Every row gives one point. Each copy is the shape, with its points in the same order, turned, moved and blurred by noise. Say if it was mirrored as well.

Shape, 6 rows:
[[ -5  19]
 [-60 -32]
 [ 20   3]
 [-30 -31]
 [ 27  33]
 [ -4  41]]
Copy 1, 6 rows:
[[  1  13]
 [ 49  66]
 [  6  -8]
 [ 46  37]
 [-22 -17]
 [-28  15]]
Copy 1 is: mirrored
Copy 2:
[[ -5  25]
 [ 53 -21]
 [-28  10]
 [ 24 -21]
 [-36  37]
 [-10  50]]
Copy 2 is: mirrored
Copy 3 (6 x 2):
[[ -2  17]
 [ 71   9]
 [-13 -10]
 [ 48  -9]
 [-36   8]
 [-16  35]]
Copy 3 is: mirrored
Copy 4, 6 rows:
[[ 12  27]
 [-54  62]
 [  5  -1]
 [-43  33]
 [ 35   3]
 [ 34  33]]
Copy 4 is: only turned

Shape, 6 rows:
[[ 34  57  45]
 [ 55 -28 -23]
 [-14   4   7]
 [-21  -2 -12]
 [ 13  -4 -45]
 [-41  15  13]]
Copy 1:
[[ 55  38  68]
 [-63  46  43]
 [ 19   3  13]
 [  0   6 -17]
 [-20  42 -14]
 [ 40 -13  -7]]
Copy 1 is: mirrored
Copy 2 (6 x 3):
[[-25   6  65]
 [ 68   6   4]
 [ -5  -7 -16]
 [ -3   2 -34]
 [ 32  35 -28]
 [-36 -18 -22]]
Copy 2 is: only turned
Copy 3, 6 rows:
[[-74 -12  45]
 [ -4  65  16]
 [  0 -12   8]
 [  7  -9 -15]
 [ -2  33 -29]
 [ -2 -45   1]]
Copy 3 is: only turned

Shape:
[[-45 -46  62]
 [ -5  43  -9]
 [  4  36 -13]
 [  4 -10 -15]
 [-56  -6   3]
 [-42   8  41]]
Copy 1, 6 rows:
[[ 76  58 -25]
 [-28  -3 -28]
 [-23 -14 -22]
 [ 15 -14   5]
 [  9  49   4]
 [ 21  49 -38]]
Copy 1 is: only turned
Copy 2:
[[ -4 -81 -19]
 [ 31  33   5]
 [ 21  37  -3]
 [-19  16 -14]
 [ -2 -27  28]
 [ 29 -40   4]]
Copy 2 is: only turned
Copy 3, 6 rows:
[[ 80   7 -16]
 [-29  17  34]
 [-34   8  29]
 [-17 -10 -12]
 [ 17  43 -15]
 [ 40  28  19]]
Copy 3 is: mirrored

Shape:
[[ 38  45  26 -15]
 [-17 -19 -39  22]
 [-57 -23 -33  37]
 [-40  -6 -13  46]
 [  1 -21  21  17]
 [ 29  16  54 -17]
 [ 11  17  45 -30]
 [-22  25 -30   5]
 [-18 -28 -46  19]
 [  9  23  38 -51]]
Copy 1 (10 x 4):
[[-61  -9  37 -17]
 [  8  15 -47  -3]
 [  0  22 -75  39]
 [-16  15 -57  33]
 [-11 -37 -21  -4]
 [-44 -43  32  -1]
 [-29 -31  42  11]
 [ -8  44 -17   6]
 [ 25  20 -48   0]
 [-17 -24  58   3]]
Copy 1 is: mirrored
Copy 2:
[[ 34 -26 -67   6]
 [ -2  43  14  -8]
 [-36  58  33  17]
 [-24  53   6  27]
 [ 22  17  -3  37]
 [ 41 -36 -42  35]
 [ 24 -44 -25  26]
 [-24  18 -20 -18]
 [ -1  51  19 -20]
 [ 23 -59 -27   7]]
Copy 2 is: mirrored
Copy 3 (10 x 4):
[[ 48 -36 -46   5]
 [-22 -15  39  11]
 [-43   1  45  45]
 [-12  -4  35  53]
 [ 22  17   9  18]
 [ 53   4 -50   5]
 [ 30   3 -55   7]
 [-21 -41  -1  27]
 [-29 -12  47   5]
 [ 17  -3 -70  -4]]
Copy 3 is: only turned
